Every row gives one point. To make a cloud, some directions were put in groups of two or more. Within a group, all points are equally far from the middle, so they leave a hole (a ring in 2 directions, a hollow ball in 3). The other directions are filled evenly. Then the cloud was stretched, turned, moved and blurred a little. Count the holes, and give their numbers of directions, smallest first.
(in the rows, 128 means zero)

Cloud (14 x 2)
146 106

98 72

75 172

63 135

76 94

92 177

145 90

146 95

118 65

140 134

92 75

142 83

66 161

114 65
Holes: 1 (2)

Cloud (13 x 2)
74 139

159 93

98 94

153 90

80 177

87 183

155 91

174 106

143 84

163 193

162 193

75 129

112 87
Holes: 1 (2)

Cloud (13 x 2)
153 154

74 174

115 190

154 100

72 172

154 103

99 193

87 190

73 139

105 95

145 93

76 178

159 131
Holes: 1 (2)

Cloud (19 x 3)
157 163 157

123 135 195

170 189 108

129 146 128

104 154 198

73 117 149

130 188 122

158 154 172

71 108 195

145 131 138

163 132 117

94 78 95

87 194 173

191 122 109

96 87 141

191 123 176

151 176 70

94 45 111

196 104 69
Holes: 0

Cloud (20 x 3)
107 149 88

83 156 94

50 96 74

158 200 123

105 97 121

155 132 92

153 81 114

78 173 109

79 152 112

150 110 70

152 107 113

118 145 80

79 83 65

151 144 151

169 70 109

59 76 58

121 173 126

153 128 93

46 106 123

53 195 150
Holes: 0

Cloud (28 x 4)
95 44 127 159

153 49 141 121

184 115 104 106

138 64 156 96

195 128 145 161

175 111 100 97

124 110 78 89

152 91 124 202

124 127 104 205

65 76 161 163

129 120 111 209

123 198 135 127

46 132 138 146

171 66 129 109

187 163 128 132

83 147 158 203

69 102 174 178

194 140 121 127

86 176 130 185

183 141 103 114

130 88 138 71

123 123 197 179

91 190 133 134

97 182 118 183

145 182 94 138

177 87 116 101

120 65 105 180

98 155 144 210
Holes: 2 (2, 2)

Cloud (29 x 4)
126 91 109 127

130 116 58 85

190 167 91 92

168 88 142 105

106 121 117 129

110 200 84 133

201 147 105 93

138 162 78 84

70 98 179 133

190 156 179 97

159 95 70 96

108 102 110 97

69 147 74 89

118 110 105 184

72 141 89 148

141 193 91 139

51 106 81 123

89 179 77 129

43 161 200 164

54 136 191 189

126 127 120 137

48 176 144 102

81 116 146 175

114 156 194 197

78 144 128 150

58 163 154 100

99 121 166 159

70 154 204 135

107 112 106 108
Holes: 0

Cloud (30 x 4)
98 72 101 180

148 135 44 141

199 150 189 149

100 72 122 194

165 100 94 103

138 120 159 159

116 56 127 137

89 158 115 106

91 76 118 126

146 174 133 66

75 212 129 109

152 132 115 167

169 195 124 141

121 90 141 90

129 124 78 75

176 75 167 122

146 134 170 174

86 209 133 140

49 70 139 151

166 104 61 118

121 153 65 115

117 127 45 137

136 148 167 178

122 130 140 138

155 181 162 111

153 89 174 187

53 146 160 160

206 55 116 131

64 127 206 145

91 113 172 198
Holes: 0

Cloud (49 x 6)
93 209 123 53 113 136

104 98 109 204 108 108

40 130 86 178 138 95

52 89 164 186 106 170

191 113 180 101 88 83

114 135 166 100 145 150

41 225 110 90 135 187

179 208 152 192 115 142

63 239 122 91 132 148

177 180 141 144 90 123

80 88 82 91 99 114

64 189 115 119 136 182

85 179 93 161 100 103

46 174 148 202 80 171

182 151 107 90 74 150

90 137 162 46 59 92

102 149 195 116 143 168

79 116 113 171 158 32

133 158 59 88 87 107

35 112 61 73 90 141

106 134 58 201 134 164

158 124 169 139 213 161

86 128 168 101 104 99

110 72 161 201 140 88

151 149 67 95 88 131

126 139 158 152 186 146

149 104 112 117 69 116

148 152 124 186 57 123

171 52 145 205 117 112

187 113 133 149 208 129

161 94 172 148 126 138

103 94 127 153 126 195

139 157 138 120 191 127

164 122 78 170 144 99

146 119 128 147 152 68

164 133 125 165 67 97

137 133 145 179 138 195

116 144 92 116 133 148

103 135 135 104 125 199

146 221 146 170 141 127

72 98 134 143 67 127

156 152 130 97 97 166

131 101 157 152 82 99

106 128 118 84 99 116

118 200 154 169 134 112

154 164 206 206 181 140

86 98 84 153 145 48

134 156 128 109 137 100

115 128 91 153 144 149
Holes: 0

Cloud (52 x 6)
203 156 136 146 126 140

76 169 102 144 94 161

80 153 103 80 109 179

180 143 134 216 162 82

174 146 146 128 127 176

199 183 114 142 178 161

91 104 172 85 150 102

49 101 116 163 123 90

82 77 108 201 125 98

149 163 163 145 151 61

159 125 50 143 180 113

78 108 114 200 143 182

172 129 141 153 165 69

78 73 83 129 78 91

144 80 130 113 143 72

148 120 103 117 100 169

93 97 109 198 129 53

164 148 132 111 117 170

143 202 170 159 151 134

88 182 99 181 173 96

166 149 66 175 78 101

149 168 63 179 102 97

97 103 63 173 121 53

159 152 106 239 143 81

66 162 74 102 143 68

134 119 130 100 136 192

103 217 98 79 115 119

85 135 132 51 181 119

174 200 138 130 192 152

84 135 97 179 106 176

131 168 77 207 116 170

118 114 115 211 144 55

138 67 83 136 90 140

200 153 95 137 116 93

162 128 94 125 198 120

108 109 55 120 184 148

112 83 84 214 86 148

116 132 151 84 144 193

54 101 101 172 131 138

144 155 63 173 96 55

172 135 92 120 149 71

168 176 123 114 183 112

98 81 58 150 132 152

136 60 149 114 118 88

173 156 75 148 116 169

113 218 156 166 161 129

120 155 197 101 104 142

127 103 146 129 184 200

144 128 165 190 134 185

144 139 89 102 168 89

165 156 166 198 106 120

125 98 121 214 181 108
Holes: 2 (2, 2)

Cloud (56 x 6)
113 121 98 151 190 164

168 140 200 152 167 92

199 92 86 149 103 176

87 97 97 68 112 183

63 185 138 113 179 157

68 187 128 95 177 154

88 111 81 70 91 175

146 145 45 102 103 188

114 157 154 132 239 89

146 98 126 145 94 190

138 138 131 52 149 182

61 158 193 102 138 130

55 158 91 106 145 148

116 91 150 81 179 150

125 152 141 175 204 85

154 171 146 86 201 83

102 157 72 98 115 120

195 174 181 141 148 88

133 109 166 130 132 180

173 117 127 146 77 99

110 132 191 99 206 82

80 146 127 156 169 82

114 183 130 64 156 169

214 103 121 109 111 172

110 71 119 105 167 134

183 124 165 140 100 94

201 119 176 145 142 113

67 188 175 90 177 105

214 171 127 128 163 177

150 181 115 165 138 182

117 121 128 51 132 183

120 149 150 111 237 142

155 138 122 93 53 167

88 186 145 169 150 112

60 189 146 136 168 131

110 140 84 106 156 86

120 103 170 93 197 129

181 148 156 87 132 90

156 155 160 162 221 131

185 106 74 151 91 192

100 109 137 163 130 88

204 104 109 99 101 185

76 189 154 74 166 135

146 142 132 175 213 116

111 155 99 96 208 170

72 118 138 63 118 171

57 157 181 79 142 133

186 96 88 151 95 188

150 142 133 88 63 131

160 194 154 94 119 116

95 170 134 177 143 101

213 101 143 133 123 147

165 133 75 124 104 97

144 170 156 181 196 84

101 121 198 118 172 81

130 154 209 146 143 86
Holes: 3 (2, 2, 2)

Cloud (81 x 8)
124 126 78 164 79 165 132 171

80 130 126 219 71 198 113 158

199 118 188 145 163 126 143 114

143 150 101 95 161 121 81 176

111 113 103 118 176 186 159 158

172 129 53 154 149 132 130 122

145 98 152 171 79 141 155 77

83 135 122 155 118 194 100 147

203 218 113 89 103 123 220 140

191 132 131 138 130 176 169 81

139 189 134 132 137 65 104 178

99 116 152 83 95 168 139 123

130 146 114 142 140 140 154 216

130 148 40 111 147 136 169 115

147 141 141 202 151 134 191 152

97 68 129 164 166 140 182 168

138 146 187 165 155 111 104 143

92 199 97 115 207 44 107 165

153 156 150 191 68 92 152 200

171 98 128 144 145 160 107 166

181 90 155 180 83 196 149 164

147 136 66 162 50 140 120 147

69 177 55 117 93 173 77 115

159 70 153 169 161 152 121 167

132 138 165 180 130 161 208 131

128 138 77 200 137 172 100 135

152 176 52 123 109 176 119 114

89 176 114 205 73 113 83 125

154 105 108 199 80 142 99 140

183 200 113 124 161 99 125 116

125 218 150 176 82 179 121 165

155 178 71 122 70 143 45 129

149 180 154 219 66 104 176 175

199 162 134 143 145 40 139 182

162 183 112 106 124 108 103 157

179 212 151 102 71 138 88 132

68 184 140 119 188 142 119 142

76 44 131 169 129 136 190 113

161 205 143 200 164 136 121 113

144 145 124 111 145 123 89 64

153 174 194 132 134 87 119 108

174 111 113 108 159 99 185 107

101 167 158 104 61 161 107 139

117 117 115 138 223 105 170 100

137 132 58 115 169 97 197 79

105 186 115 199 104 122 78 121

138 135 93 230 155 111 178 163

97 91 151 141 58 133 170 87

110 193 74 163 70 179 44 89

152 136 86 137 97 205 83 95

169 233 88 93 139 124 174 161

176 111 82 99 72 140 138 105

43 143 95 136 135 147 172 132

188 193 150 117 77 132 170 129

133 152 89 99 209 187 112 116

137 141 185 116 115 88 165 178

146 141 78 178 89 120 162 133

121 141 159 224 85 192 124 183

80 124 152 146 46 95 119 100

80 89 168 117 87 92 141 169

172 158 165 138 157 202 113 144

134 157 100 109 106 133 93 199

172 136 148 142 130 177 106 112

124 222 137 164 73 172 152 163

83 98 141 136 176 199 103 98

136 74 178 145 167 108 171 82

142 118 181 66 150 89 99 185

127 142 127 189 10 98 110 110

106 178 133 152 168 131 182 100

149 112 140 97 152 37 87 185

125 167 97 144 148 200 130 121

88 141 158 112 156 109 76 183

129 125 50 136 147 181 178 81

105 83 116 142 192 172 81 184

138 114 173 139 138 156 191 88

189 150 129 83 103 109 59 156

80 125 116 102 128 146 61 76

156 245 104 127 121 194 78 150

124 190 68 90 186 102 84 129

138 185 149 162 159 205 123 158

170 139 109 124 150 162 239 112
Holes: 0

Cloud (89 x 8)
129 83 139 118 219 157 105 178

174 155 167 99 100 107 105 226

162 75 151 145 172 158 162 98

120 103 149 109 103 146 192 173

112 184 94 143 166 98 128 174

181 207 117 113 143 133 128 147

126 98 156 122 212 165 151 191

138 154 108 111 76 105 196 163

170 170 131 110 66 83 84 119

132 127 165 152 144 216 107 227

154 127 135 65 77 87 118 131

148 167 140 143 184 172 68 198

133 153 181 54 111 106 105 174

194 229 168 146 115 114 85 153

178 158 131 169 107 160 172 106

93 114 218 129 156 124 121 162

89 38 105 113 154 114 170 119

122 149 86 202 160 152 156 124

158 116 132 113 152 212 79 195

171 153 202 168 65 136 147 192

131 103 134 209 156 139 154 170

138 125 124 104 202 141 74 125

161 109 161 115 102 178 151 104

157 145 139 103 100 131 187 89

55 133 120 105 175 132 173 152

106 193 155 72 122 70 115 133

86 123 101 90 208 93 146 155

174 118 181 122 116 141 181 111

125 131 192 181 131 90 87 151

133 150 131 71 151 119 85 95

144 175 143 175 135 88 93 201

105 103 159 143 99 118 87 106

157 176 102 180 109 200 120 170

130 107 46 157 162 124 145 83

143 209 127 126 85 95 122 95

150 125 209 120 107 134 49 170

98 123 146 103 138 80 72 82

226 171 130 160 118 175 101 209

89 134 52 100 128 103 161 127

176 102 92 117 122 98 131 181

99 69 108 137 198 90 109 141

154 197 213 183 107 107 111 157

85 37 97 101 198 148 145 129

113 109 75 158 203 96 104 130

202 155 117 202 106 191 134 181

159 170 80 164 95 152 96 190

117 140 107 121 106 35 191 88

102 169 182 157 145 64 155 116

168 139 139 182 143 97 107 81

123 133 103 139 146 88 219 151

165 173 135 77 127 175 134 141

162 202 215 121 100 109 78 209

98 99 155 151 214 199 161 138

126 153 177 116 172 38 122 109

139 122 115 122 231 111 154 145

193 154 141 119 183 118 109 146

208 164 188 122 76 90 97 208

165 149 138 168 184 97 173 93

128 113 50 175 160 102 126 117

86 91 124 80 197 114 156 41

94 125 110 105 166 150 206 161

137 103 72 151 185 97 205 120

112 114 146 164 151 144 196 174

63 60 117 152 207 105 143 120

120 169 97 117 78 74 186 135

172 115 165 77 165 166 124 139

138 120 205 68 136 110 90 152

141 137 41 133 125 137 131 131

153 172 107 187 154 109 144 85

97 91 93 114 247 106 172 101

66 73 72 150 181 129 185 96

168 190 157 178 160 176 159 173

163 76 151 156 100 155 110 200

177 205 148 130 119 116 63 135

148 123 121 83 112 48 128 145

174 125 69 147 110 146 188 156

152 116 166 105 176 216 138 180

166 180 133 181 142 143 177 115

184 114 128 112 132 190 120 219

168 160 151 162 103 183 157 234

132 196 146 120 79 135 134 104

160 196 92 142 137 106 140 92

153 56 121 169 140 136 140 168

109 196 159 151 115 116 124 94

123 70 166 88 146 76 139 91

186 114 157 188 152 207 82 205

120 173 161 179 126 72 117 90

104 94 217 113 136 142 130 163

167 128 101 118 117 155 196 187
Holes: 2 (2, 6)

Cloud (103 x 9)
142 110 172 125 88 107 105 117 160

168 166 118 135 158 162 173 231 167

90 130 130 128 174 153 188 121 127

109 99 107 105 103 121 119 162 140

110 123 155 124 95 115 86 171 153

129 172 85 103 159 143 136 164 143

93 98 157 143 109 161 59 112 141

97 80 86 115 81 65 69 57 118

138 166 129 85 112 178 119 147 136

123 78 73 67 129 109 86 89 92

105 48 159 109 177 144 165 97 129

90 165 105 117 108 98 107 136 139

148 160 148 174 101 101 66 99 93

112 114 163 172 99 117 153 108 92

158 114 93 135 88 105 105 128 107

106 98 108 125 140 162 82 44 106

84 145 148 120 118 115 105 146 99

85 172 139 114 143 79 103 108 129

166 94 100 171 149 127 76 98 144

124 124 79 155 114 101 177 138 96

58 68 78 131 81 97 134 102 121

178 161 133 127 75 93 103 107 133

84 73 82 160 81 65 112 88 150

109 7 97 115 69 147 85 119 107

126 212 126 127 89 118 64 163 152

138 63 79 117 135 160 136 80 116

155 101 137 70 107 185 163 120 123

149 97 138 142 113 124 150 114 66

105 113 93 95 142 139 190 165 108

105 29 132 164 160 98 126 80 57

128 174 124 171 156 64 135 59 92

111 78 146 90 173 156 183 98 112

137 118 176 123 178 136 149 123 74

137 107 144 81 86 91 98 59 61

101 137 118 123 87 127 67 133 217

105 99 56 124 168 130 93 100 94

81 135 124 93 186 114 136 73 130

77 158 111 113 107 182 156 131 124

145 89 146 110 124 131 120 104 186

147 82 112 132 157 88 92 56 139

131 78 105 171 90 145 109 151 67

51 78 135 106 83 106 109 121 161

133 144 132 167 105 58 88 92 50

148 167 143 78 167 122 142 97 111

138 80 174 109 160 121 88 102 136

86 44 65 154 54 145 74 74 144

105 119 123 87 77 184 118 145 174

110 70 161 134 60 127 114 92 124

206 127 140 112 97 133 105 134 151

189 164 155 95 180 114 176 117 68

115 115 92 40 112 140 127 139 134

104 96 121 116 161 173 160 86 131

178 97 164 84 83 105 137 116 95

129 211 125 89 152 111 143 126 130

180 59 99 150 48 144 100 175 172

119 85 133 111 180 155 111 179 90

160 152 156 106 85 121 108 106 99

133 134 140 80 169 113 112 105 161

63 113 138 168 126 96 107 150 134

151 159 159 107 164 141 147 154 113

151 136 125 78 132 166 143 106 137

140 41 111 115 98 79 38 103 135

131 130 153 119 101 105 87 91 174

131 177 155 141 89 81 105 83 105

113 74 176 117 50 143 131 109 94

143 168 163 162 98 153 138 150 95

178 157 132 124 170 109 201 116 118

134 114 112 120 122 58 94 109 71

87 94 89 154 117 91 93 108 87

124 100 86 83 127 137 70 143 188

148 180 160 66 154 101 146 144 110

104 90 68 109 116 160 63 131 110

104 153 91 117 56 110 98 156 140

75 101 106 145 147 110 148 148 93

100 76 99 178 108 153 125 75 139

116 139 158 160 91 129 127 121 145

161 103 75 116 83 167 140 127 101

86 100 116 130 112 155 120 71 174

92 77 68 83 169 101 143 90 95

88 108 133 103 102 142 123 61 128

118 107 121 137 112 166 79 72 83

179 142 115 77 141 149 156 100 135

137 83 106 167 128 109 53 128 83

152 165 158 120 126 136 122 206 130

150 116 167 74 75 188 138 192 130

154 193 127 111 88 124 182 131 179

68 119 80 151 115 153 138 152 139

126 159 127 159 156 148 144 188 168

136 96 113 112 174 104 163 57 79

93 120 182 121 144 95 99 90 97

116 84 98 89 151 103 163 142 87

141 66 109 94 196 120 124 44 82

133 172 124 103 93 115 120 71 129

103 121 92 92 96 86 123 136 201

123 45 65 110 94 179 97 171 195

110 82 58 96 105 107 73 77 126

55 100 158 121 134 92 108 128 71

173 164 160 157 144 147 183 182 141

92 170 105 154 137 150 161 135 181

167 92 157 124 63 139 103 129 109

116 83 112 170 86 137 71 73 144

76 164 144 117 136 119 195 85 86

63 36 79 120 186 116 136 97 105
Holes: 1 (2)

Cloud (87 x 9)
119 151 97 88 135 106 175 142 190

94 139 156 48 128 130 180 162 179

170 145 99 34 153 120 93 154 192

206 144 53 79 139 95 38 125 104

135 152 73 101 112 101 63 59 98

117 153 159 93 148 140 135 197 94

135 151 61 83 91 112 163 103 161

143 136 144 130 110 138 138 96 188

101 145 125 83 150 132 33 126 135

181 119 105 50 176 120 127 105 96

143 142 104 95 125 148 146 208 129

130 100 194 88 58 125 180 68 73

218 131 108 139 146 109 69 143 59

219 165 100 70 141 148 59 151 129

81 76 74 105 82 78 114 122 53

109 157 95 105 91 169 149 146 172

156 128 109 110 133 123 152 94 176

61 95 96 109 102 122 108 149 144

151 137 99 133 150 149 115 82 158

45 143 158 106 153 144 104 105 147

191 112 155 117 167 123 75 67 177

120 113 74 216 154 127 90 148 153

149 125 121 73 141 175 203 129 123

109 84 119 71 129 89 143 99 102

98 111 142 51 178 129 88 142 128

241 188 112 133 153 138 54 99 112

118 125 128 136 109 136 148 179 93

135 177 155 70 165 165 139 130 103

167 112 200 83 183 160 147 136 171

79 115 136 164 136 96 125 176 196

99 79 115 96 43 93 151 116 81

130 36 186 112 82 146 143 138 126

26 108 195 70 151 103 147 148 170

114 130 96 162 114 162 115 132 140

162 159 141 165 61 117 112 132 124

173 176 120 116 172 154 131 129 200

196 125 119 92 92 147 130 83 72

167 159 110 58 111 87 124 140 138

179 120 120 91 119 169 169 124 156

168 167 153 101 157 185 103 171 114

86 194 179 144 174 181 117 125 163

134 136 97 161 105 91 131 141 154

178 150 118 135 153 135 116 111 84

149 127 102 136 115 117 212 159 106

127 99 112 123 74 77 139 94 76

81 78 153 112 128 154 121 147 136

196 77 178 125 153 117 98 69 115

100 118 170 104 105 67 99 73 85

145 154 143 73 196 160 105 132 153

132 115 127 124 90 148 95 134 163

221 146 97 137 145 143 56 102 116

144 159 160 19 160 134 126 140 97

125 125 110 85 109 46 95 100 88

94 148 153 165 134 135 114 111 81

142 93 115 143 163 115 105 97 199

85 114 144 88 148 65 113 106 109

147 114 124 166 120 129 184 103 140

172 166 166 101 124 127 143 178 181

143 99 100 163 184 101 68 138 171

100 88 78 144 81 87 150 92 128

201 175 42 139 157 180 119 146 158

96 62 167 9 111 105 112 96 93

206 159 117 135 131 162 109 150 133

155 106 151 127 155 163 115 174 176

141 162 135 172 110 143 124 111 115

136 135 131 58 80 119 136 124 79

57 101 132 79 79 81 100 131 133

153 70 146 100 119 164 194 161 179

172 114 142 59 177 130 116 124 193

124 153 179 60 159 146 194 166 174

121 124 101 92 86 152 101 95 74

245 164 142 118 139 125 96 123 155

197 89 151 93 154 108 73 55 112

172 175 132 111 160 138 99 84 163

97 93 89 85 147 154 69 156 185

85 119 151 64 157 106 122 96 174

127 91 91 135 139 172 128 130 161

164 105 148 137 181 116 92 140 147

136 122 103 130 149 189 134 180 167

173 143 85 114 166 115 63 103 157

139 170 149 78 96 199 108 79 112

106 153 64 86 108 124 93 127 123

97 76 130 78 124 98 73 123 83

143 84 147 7 101 154 107 82 189

111 95 88 163 126 91 162 160 146

155 136 127 53 124 187 135 96 145

147 110 90 79 140 152 135 142 182
Holes: 0

Cloud (97 x 9)
77 102 160 107 150 83 114 150 170

119 132 45 170 110 134 103 118 179

178 176 138 177 66 169 145 201 123

177 183 176 175 95 183 161 119 160

220 144 163 138 146 173 100 165 172

161 92 151 118 185 110 185 102 173

177 102 156 140 143 104 149 175 74

101 172 94 108 107 156 190 144 130

85 166 133 184 90 108 143 52 97

175 93 91 145 114 153 168 150 163

130 125 150 151 38 143 79 131 102

162 125 52 124 198 112 125 133 175

127 147 143 77 75 111 195 153 129

83 138 101 170 101 124 58 155 153

123 208 113 201 106 110 166 62 135

169 173 108 142 142 126 136 43 161

149 68 208 107 143 188 144 124 152

130 213 77 165 116 105 149 186 148

130 120 128 134 166 182 97 211 140

90 162 145 132 202 175 125 112 169

203 91 126 109 78 140 158 172 128

158 174 107 104 200 173 109 74 134

201 144 93 172 127 140 178 72 96

44 155 98 141 161 144 93 176 158

124 113 159 198 111 152 183 92 150

86 76 98 91 136 179 76 132 162

217 161 152 157 174 143 125 131 173

159 66 143 60 141 174 99 186 136

206 169 111 87 138 141 127 105 124

155 121 217 84 161 154 88 132 115

176 148 139 140 185 152 160 77 176

167 105 100 146 198 110 113 46 115

72 194 83 143 141 102 196 55 105

180 119 185 135 158 102 128 151 94

83 153 122 160 198 118 192 83 91

51 158 157 117 122 162 98 167 181

71 106 133 154 91 99 99 175 127

200 164 138 116 208 95 148 105 128

88 97 111 131 204 126 134 49 153

127 54 71 144 163 158 69 106 128

133 134 109 119 142 190 107 87 63

68 112 63 120 176 81 118 129 102

97 117 139 136 146 122 152 56 38

173 154 176 160 85 149 216 107 79

149 111 133 75 100 98 181 181 100

145 99 119 136 113 141 218 114 128

147 7 143 91 142 130 119 149 115

195 115 105 123 160 160 150 168 93

149 151 98 80 156 161 74 94 107

78 96 93 125 213 77 138 108 154

142 74 125 126 172 171 87 92 64

81 153 146 57 184 149 120 167 157

178 55 173 136 140 179 81 194 137

120 124 205 117 72 118 157 139 165

144 81 138 148 199 126 95 69 95

187 106 128 149 84 181 152 151 65

94 98 117 159 118 192 124 135 183

170 200 170 169 163 102 165 121 153

108 122 103 214 96 158 152 189 132

169 171 146 174 56 200 128 157 105

162 57 166 106 112 169 168 151 162

153 144 50 91 154 118 130 134 158

87 119 201 174 102 149 181 127 87

108 165 156 97 155 149 194 181 122

117 197 180 122 149 127 188 176 164

132 196 78 183 123 107 174 193 149

204 173 178 180 101 140 159 121 159

113 50 158 108 195 111 172 95 114

113 149 169 42 182 164 144 132 134

157 106 146 184 73 205 95 198 148

118 176 73 161 201 144 87 133 122

76 133 123 96 211 133 103 50 125

72 184 104 169 141 76 165 137 182

97 127 170 55 177 127 96 83 155

151 105 165 97 158 94 160 86 177

126 74 129 95 62 191 118 167 117

124 152 195 154 80 147 216 161 122

126 124 146 163 109 169 188 76 52

136 131 88 124 175 95 119 147 214

110 112 60 117 100 134 84 100 99

195 166 146 171 147 116 147 195 135

170 96 142 196 83 188 117 198 155

134 126 167 140 95 184 190 92 62

203 136 143 169 178 174 130 99 159

183 122 63 172 175 132 98 99 169

95 116 191 106 101 139 116 216 159

63 189 92 189 114 130 190 126 146

169 141 144 189 197 134 143 85 154

126 157 182 95 101 122 132 113 51

35 140 133 119 66 124 123 161 119

100 53 143 150 43 173 88 165 129

166 111 149 167 166 105 153 124 63

72 145 88 107 213 125 155 59 116

233 76 147 109 155 138 136 140 106

108 175 141 169 153 75 159 80 85

121 190 137 192 124 147 209 100 94

49 199 107 107 174 131 154 83 102
Holes: 3 (2, 3, 4)
